Rows are points. Examples show where two turns around zero, p and q, send a point. Write where each new point lands after one turn and then the other. Backwards means that the second turn is done in reverse. Each puzzle has new turns, and all numbers are rounded.

Turn p:
[0.34 0.29] => [-0.08 -0.44]
[-0.22 -0.51] => [-0.15  0.54]
[-0.12  0.22] => [ 0.23 -0.10]
Turn q:
[ 0.03 -0.34] => [ 0.34 -0.05]
[-0.28  0.53] => [-0.58 -0.15]
[ 0.25 -0.19] => [0.24 0.20]
Where do these land?
q, then p backwards: [0.49 0.09] => [-0.33 -0.37]
q, then p: [-0.45 -0.42] => [-0.57  0.23]
q, then p backwards: [ 0.04 -0.03] => [-0.05  0.00]
p, then q backwards: [-0.08  0.36] => [-0.16 -0.33]

Turn p:
[-0.33 -0.06  0.03  0.25] => [-0.39 -0.11 -0.06  0.07]
[ 0.47  0.02 -0.50 -0.23] => [ 0.37  0.34  0.18 -0.49]
[ 0.53 -0.32  0.32  0.03] => [ 0.44 -0.50  0.17 -0.10]
[-0.71  0.20 -0.10 -0.21] => [-0.47  0.45 -0.02  0.42]
[0.04 0.16 0.25 0.16] => [ 0.05 -0.18 -0.27  0.10]
Turn q:
[-0.19  0.68 -0.13 -0.48] => [-0.64  0.05  0.17 -0.55]
[ 0.32 -0.35 -0.06  0.62] => [ 0.44 -0.20 -0.48  0.39]
[ 0.11  0.14  0.27 -0.28] => [-0.34  0.07  0.21  0.15]
[-0.28 -0.33  0.08  0.30] => [ 0.48 -0.18  0.13  0.05]
[ 0.04 -0.14 -0.16 -0.16] => [ 0.06  0.26 -0.03 -0.04]
Where do these land?
p, then q: [ 0.42  0.41  0.30 -0.39] => [-0.21  0.06 -0.69  0.25]
q, then p: [-0.04 -0.19 -0.29  0.36] => [ 0.26  0.10  0.16 -0.38]
p, then q: [ 0.51 -0.33  0.11 -0.26] => [-0.16  0.18 -0.02  0.63]
p, then q: [-0.31 -0.06  0.12  0.58] => [ 0.52  0.13  0.23 -0.34]
p, then q: [-0.52  0.07 -0.05 -0.46] => [-0.12 -0.68 -0.03 -0.12]
p, then q: [-0.07  0.10 -0.19  0.16] => [-0.05  0.08  0.09 -0.24]

Turn p:
[0.61 0.04 0.44 0.81 0.07 0.33 0.51 0.36] => [-0.25  0.81  0.15  0.27  0.27 -0.86 -0.29  0.05]
[ 0.03  0.19  0.06 -0.19  0.16 -0.25 -0.25  0.02] => [ 0.31 -0.07  0.13 -0.12 -0.01  0.19 -0.02  0.24]
[-0.24  0.06 -0.35 -0.13  0.24  0.38 -0.39 -0.18] => [-0.11  0.04 -0.19 -0.40  0.14  0.56 -0.02 -0.19]
[-0.35  0.16  0.18  0.25 -0.25 -0.05  0.17  0.28] => [ 0.10  0.18 -0.07  0.60  0.02  0.03  0.06 -0.09]
[ 0.39  0.08  0.20  0.46 -0.52  0.29  0.28  0.27] => [-0.29  0.54  0.22  0.38 -0.28 -0.45 -0.19 -0.20]
[-0.34 -0.35 -0.06 -0.36  0.07 -0.50 -0.46 -0.11] => [ 0.44 -0.72  0.10 -0.12  0.08  0.30  0.04 -0.12]
[ 0.01 -0.52  0.76 -0.09  0.30 -0.04 -0.40 -0.67] => [ 0.73 -0.18 -0.08 -0.66  0.18 -0.46  0.30 -0.46]
[-0.30  0.27 -0.20 -0.44 -0.14 -0.16  0.35  0.14] => [-0.09 -0.23 -0.31  0.32 -0.30  0.27  0.13  0.38]
[-0.10  0.22 -0.68 -0.02 -0.02 -0.30  0.13 -0.32] => [-0.46 -0.28  0.21 -0.01  0.03  0.38  0.42  0.27]
[ 0.34  0.01 -0.17 -0.21  0.15  0.26 -0.29 -0.20] => [-0.10  0.07  0.07 -0.58 -0.12  0.12 -0.14  0.00]
[-0.04 -0.15 -0.18 -0.10 -0.07  0.05  0.36  0.41] => [-0.28 -0.15 -0.22  0.33 -0.04 -0.08 -0.30  0.13]
Turn q:
[ 0.21 -0.13  0.51  0.08  0.58 -0.15  0.09 -0.04] => [-0.01  0.18 -0.19  0.26 -0.36 -0.64  0.08 -0.09]
[ 0.09  0.33 -0.85 -0.16  0.14  0.02 -0.11 -0.23] => [ 0.12 -0.58  0.02 -0.12  0.06  0.30  0.28  0.64]
[ 0.07 -0.20  0.28  0.23  0.16  0.02  0.12 -0.42] => [ 0.06  0.17 -0.25  0.38 -0.32  0.00  0.14 -0.17]
[-0.23 -0.67 -0.35 -0.54 -0.55 -0.66 -0.44  0.01] => [ 0.49  0.15  0.87 -0.54 -0.47  0.46 -0.30  0.03]
[ 0.56 -0.37  0.81  0.00 -0.08 -0.30 -0.05 -0.15] => [ 0.11  0.27  0.36  0.38 -0.39 -0.44  0.19 -0.70]
[-0.08 -0.07 -0.53  0.01 -0.15  0.26  0.17  0.47] => [ 0.22  0.09 -0.06 -0.40  0.57  0.16  0.02  0.26]
[-0.02  0.22  0.37  0.46  0.23 -0.14  0.31 -0.02] => [-0.02  0.01 -0.36  0.50  0.06 -0.32 -0.26 -0.12]
[-0.28  0.40 -0.36 -0.24 -0.06  0.17 -0.13  0.24] => [-0.28 -0.30  0.01 -0.39  0.28  0.16 -0.14  0.30]
[-0.11  0.40 -0.37 -0.06 -0.27  0.14  0.13  0.14] => [-0.05 -0.37 -0.06 -0.19  0.43  0.26 -0.09  0.09]
[-0.22  0.19 -0.10  0.28 -0.15  0.44 -0.34  0.23] => [-0.47  0.21  0.03  0.02  0.43  0.25 -0.03  0.22]
[ 0.01 -0.11  0.59 -0.06  0.17  0.20  0.25 -0.23] => [-0.17  0.17 -0.37  0.09 -0.29 -0.20  0.12 -0.45]
Where do these land?
q, then p: [-0.01 -0.03 -0.82  0.76  0.55  0.21 -0.51  0.12] => [-0.07  0.49 -0.10  0.72  0.45  0.06 -0.84  0.44]
p, then q: [ 0.41 -0.39  0.13 -0.22  0.05  0.11 -0.34 -0.35] => [ 0.08 -0.21  0.32 -0.34 -0.51  0.03  0.13 -0.31]
p, then q: [ 0.40 -0.50  0.13 -0.29 -0.07  0.13  0.13 -0.05] => [ 0.24 -0.05  0.49 -0.18 -0.38  0.19 -0.20 -0.02]
p, then q: [ 0.19  0.47  0.22  0.06 -0.11 -0.26  0.53  0.21] => [ 0.11  0.00  0.13  0.23  0.57 -0.25 -0.49 -0.02]
p, then q: [-0.31 -0.08 -0.15  0.07  0.56  0.53 -0.60  0.17] => [-0.50 -0.22 -0.14 -0.23 -0.25  0.01  0.66  0.48]
p, then q: [-0.04  0.29  0.13 -0.02 -0.52 -0.23  0.00  0.27] => [-0.07  0.16  0.12  0.45  0.38  0.13 -0.06 -0.30]
p, then q: [-0.05 -0.35 -0.47 -0.37  0.27  0.29 -0.16 -0.02] => [-0.11  0.21  0.03 -0.55 -0.30  0.31  0.22  0.27]
p, then q backwards: [ 0.24  0.00  0.09 -0.46 -0.11 -0.12 -0.14 -0.53] => [ 0.11 -0.18 -0.19 -0.67  0.19 -0.07 -0.01 -0.16]
q, then p backwards: [-0.37  0.15  0.19  0.31 -0.39 -0.19  0.51  0.11] => [-0.30 -0.37  0.08  0.05  0.15  0.32 -0.29  0.56]
p, then q: [-0.21  0.14  0.27  0.09 -0.01 -0.58  0.20  0.12] => [ 0.33  0.24 -0.03  0.36  0.30 -0.38  0.02 -0.05]
p, then q: [-0.27  0.29  0.28  0.05 -0.23  0.10  0.38 -0.05] => [ 0.26 -0.25 -0.16  0.27  0.41  0.15 -0.15  0.06]

Turn p:
[-0.03  0.39  0.08 -0.41 -0.07  0.17 -0.03  0.50 -0.05  0.13 -0.10] => [-0.06  0.11 -0.18 -0.50  0.39 -0.20 -0.05 -0.26  0.08 -0.01  0.28]
[-0.28  0.00 -0.18 -0.05 -0.19 -0.31 -0.35  0.34 -0.64  0.13  0.03] => [-0.27  0.17 -0.27  0.41  0.25 -0.59 -0.30 -0.21 -0.01 -0.02  0.15]
[-0.13  0.62 -0.43 -0.30  0.41  0.13  0.29  0.01 -0.34 -0.14  0.14] => [-0.09  0.03  0.18 -0.18  0.18  0.26 -0.53 -0.58 -0.21 -0.48  0.20]
[-0.59  0.18 -0.04 -0.19  0.37  0.41 -0.09  0.18 -0.13  0.00  0.29] => [ 0.07 -0.27 -0.09 -0.03  0.45  0.19 -0.40 -0.43 -0.32  0.27  0.11]
[ 0.58 -0.41  0.18  0.32  0.12  0.28 -0.07 -0.24  0.30 -0.34 -0.44] => [ 0.23  0.16  0.43 -0.24 -0.18  0.08  0.18  0.67  0.01  0.09 -0.58]
[-0.35  0.31  0.25 -0.33  0.32  0.02  0.46  0.16 -0.18 -0.62  0.48] => [ 0.56 -0.03  0.29 -0.10 -0.07  0.17 -0.50 -0.47 -0.21  0.10  0.64]
[ 0.38 -0.13  0.32  0.40 -0.55  0.33 -0.12 -0.77  0.42 -0.05 -0.56] => [ 0.13  0.02  0.39  0.12  0.18  0.27  0.88  0.84  0.15 -0.17 -0.34]
[-0.15 -0.51  0.01 -0.20 -0.05 -0.40 -0.03 -0.20  0.13  0.29 -0.31] => [-0.23 -0.53 -0.10  0.14 -0.23 -0.28  0.03  0.35  0.32  0.02 -0.04]
[ 0.04 -0.11 -0.13  0.06 -0.17  0.18  0.32  0.19 -0.29  0.34  0.16] => [-0.16  0.21 -0.48  0.02  0.01  0.18 -0.20  0.17 -0.10 -0.08  0.19]
[-0.20  0.09 -0.37 -0.14  0.06  0.04  0.19  0.17  0.37 -0.60  0.44] => [-0.04 -0.05  0.38 -0.20 -0.36  0.13 -0.02 -0.40 -0.56  0.23  0.33]
[ 0.62 -0.45  0.23  0.24 -0.20 -0.39 -0.48 -0.41  0.29  0.41  0.08] => [ 0.17 -0.07 -0.36  0.26 -0.45 -0.27  0.66  0.31  0.24 -0.10 -0.65]
[ 0.09  0.01  0.07  0.60 -0.04 -0.44 -0.08  0.08  0.11  0.46 -0.22] => [-0.32  0.25 -0.19  0.29 -0.16  0.05  0.21  0.01  0.61  0.16 -0.30]
Turn q:
[ 0.24 -0.13  0.66 -0.10 -0.64 -0.22 -0.60  0.41 -0.05  0.44 -0.02] => [ 0.03  0.42  0.46  0.26  0.16  0.08  0.03  0.25  0.75 -0.75 -0.15]
[-0.21 -0.21  0.04  0.66 -0.17 -0.47  0.31 -0.59 -0.07 -0.28 -0.63] => [ 0.36 -0.20 -0.31  0.35 -0.55 -0.49  0.03 -0.51 -0.09  0.05 -0.71]
[ 0.03 -0.32  0.45 -0.34  0.63 -0.04  0.44  0.11 -0.05  0.30  0.38] => [-0.20 -0.29 -0.21 -0.47  0.44  0.43  0.33  0.33 -0.29 -0.28 -0.33]
[-0.21  0.64  0.61 -0.30  0.08 -0.10 -0.19  0.24 -0.23  0.04 -0.01] => [ 0.28  0.16  0.25  0.23  0.31  0.34  0.04  0.66  0.25  0.28 -0.26]
[-0.09 -0.12 -0.15  0.03  0.19  0.33 -0.11 -0.08 -0.21  0.16 -0.27] => [-0.44 -0.03  0.06  0.22 -0.08  0.11 -0.15 -0.09 -0.19  0.10 -0.08]
[ 0.06  0.07 -0.86 -0.07 -0.30  0.02 -0.04 -0.38 -0.04  0.27  0.06] => [ 0.02 -0.23  0.53 -0.02 -0.24 -0.08 -0.16 -0.59 -0.25  0.08  0.47]
[-0.67 -0.34  0.06 -0.31  0.38  0.07  0.13  0.28  0.21 -0.49  0.15] => [-0.29  0.07 -0.36 -0.15 -0.08 -0.22  0.69  0.53 -0.32  0.25  0.10]
[ 0.27  0.08 -0.56 -0.19 -0.29  0.30  0.32  0.33  0.15  0.31  0.18] => [-0.02  0.34  0.17 -0.29  0.16  0.32  0.00 -0.50 -0.17 -0.04  0.57]
[ 0.07  0.43  0.04  0.30 -0.14  0.51  0.10 -0.17  0.60  0.19  0.13] => [-0.06  0.09 -0.05 -0.11  0.62 -0.21 -0.16 -0.46  0.34  0.43  0.12]
[-0.02  0.11 -0.18  0.44 -0.48 -0.30 -0.37  0.43 -0.11 -0.17  0.03] => [ 0.27  0.19 -0.06  0.34 -0.47  0.03  0.05 -0.06  0.57 -0.11  0.36]
[ 0.26  0.31  0.32 -0.13  0.13  0.14 -0.02 -0.27 -0.36 -0.53  0.17] => [ 0.34 -0.15 -0.23  0.20  0.26 -0.08 -0.47  0.49 -0.24  0.06  0.02]
[-0.02  0.18 -0.05  0.39 -0.14  0.09 -0.22 -0.11 -0.19 -0.17  0.27] => [ 0.13 -0.26 -0.15  0.37  0.02 -0.07 -0.15 -0.03  0.23  0.07  0.29]
[ 0.33 -0.02 -0.11  0.15  0.26 -0.58  0.18 -0.30  0.14  0.18 -0.36] => [ 0.21 -0.23  0.06 -0.44 -0.39  0.02 -0.23 -0.29  0.02 -0.04 -0.52]
[-0.04 -0.69 -0.28 -0.54  0.49  0.26  0.07  0.10  0.22 -0.25 -0.08] => [-0.65  0.13 -0.16 -0.50 -0.18 -0.20  0.15  0.27 -0.62 -0.11  0.12]
Where do these land?
p, then q: [ 0.58 -0.13 -0.37 -0.02  0.37 -0.35 -0.31 -0.11  0.01  0.13 -0.31] => [ 0.22  0.53  0.15  0.13 -0.47 -0.46  0.11  0.10 -0.02  0.14 -0.36]
p, then q: [-0.23 -0.04 -0.48  0.24  0.09  0.27 -0.24 -0.36  0.08  0.58 -0.57] => [-0.65  0.20 -0.35  0.18 -0.32 -0.07  0.45  0.05 -0.19  0.45 -0.33]
q, then p backwards: [-0.29  0.01  0.27 -0.30 -0.21 -0.33  0.08  0.41  0.29 -0.37  0.22] => [ 0.48 -0.05  0.50  0.01 -0.57  0.09 -0.02  0.02  0.13 -0.05 -0.10]
p, then q: [ 0.23 -0.21 -0.16  0.48  0.22  0.23 -0.10  0.08  0.30 -0.08 -0.50] => [-0.21  0.58  0.23  0.14  0.10  0.22  0.17  0.09  0.09  0.27 -0.44]
q, then p: [-0.19 -0.40  0.03 -0.12 -0.47  0.06  0.48  0.08 -0.18 -0.33  0.62] => [ 0.19  0.43  0.14  0.13 -0.60  0.24 -0.53 -0.12 -0.33 -0.31  0.14]
p, then q: [ 0.07 -0.10 -0.13 -0.35  0.65  0.15 -0.48 -0.14 -0.01  0.02 -0.20] => [-0.29  0.13  0.15 -0.02 -0.48 -0.24 -0.18  0.28 -0.18 -0.25 -0.51]
q, then p backwards: [ 0.05  0.06  0.31 -0.06 -0.58 -0.02 -0.09 -0.23  0.16 -0.07  0.13] => [ 0.07  0.21  0.33 -0.13 -0.11 -0.15 -0.31 -0.10 -0.39 -0.21 -0.19]
q, then p: [-0.08  0.57 -0.35  0.18  0.47  0.19  0.10 -0.74  0.20  0.15 -0.21] => [-0.07 -0.59 -0.60  0.31  0.19 -0.23  0.02  0.34  0.35 -0.13 -0.49]
q, then p: [-0.33  0.11  0.38  0.16 -0.30 -0.35 -0.12  0.27 -0.40 -0.43  0.57] => [-0.14  0.69 -0.07 -0.33 -0.67  0.27 -0.02  0.08 -0.21  0.28 -0.07]
p, then q: [ 0.25  0.05 -0.10 -0.19  0.21  0.07  0.05  0.04 -0.30 -0.09 -0.81] => [-0.08  0.31  0.00 -0.23 -0.17 -0.17  0.13  0.74  0.25  0.21 -0.18]
q, then p: [-0.43  0.18  0.16 -0.03 -0.32 -0.36  0.46  0.17  0.01  0.28  0.79] => [ 0.39  0.09 -0.09 -0.49 -0.60  0.62 -0.35  0.33 -0.11 -0.16 -0.01]
q, then p: [ 0.36 -0.37  0.42 -0.03  0.49  0.17  0.08  0.00 -0.18  0.25 -0.32] => [-0.30 -0.16  0.51 -0.07  0.57 -0.26 -0.31  0.09 -0.12  0.17 -0.05]
q, then p backwards: [ 0.02  0.28  0.03  0.03 -0.61  0.28  0.10  0.52  0.01 -0.05  0.58] => [-0.21  0.56  0.55  0.06 -0.54  0.08  0.31  0.01 -0.30  0.02  0.08]
